Rows are points. A path goes straight from each point to the next, and from the last back to the first. The post is the endless flat space through its rows: a point in 2 columns, a line in 3, a plane in 4, and so on, so that a path can go around it. How many times does the path go around the post? Going back the other way cancels.

Post (2 x 3)
[[-0.55 -0.20  0.15]
 [ 0.23  0.35 -0.01]]
Path (18 x 3)
[[-0.27  0.60 -0.36]
 [-0.45  0.36  0.35]
 [-0.48  0.33  0.25]
 [ 0.26  0.69 -0.19]
 [ 0.19  0.39 -0.26]
 [ 0.11 -0.18  0.00]
 [ 0.47 -0.19  0.52]
 [ 0.31  0.97  0.27]
 [ 0.02  0.13  0.56]
 [-0.08 -0.44  0.34]
 [-0.60 -0.91  0.13]
 [ 0.11 -0.14  0.33]
 [-0.30  0.17  0.39]
 [-0.62  0.38 -0.12]
 [-0.28  0.42 -0.47]
 [ 0.06 -0.30  0.02]
 [ 0.72  0.04  0.03]
 [-0.18  0.01 -0.51]]
Times around: 1
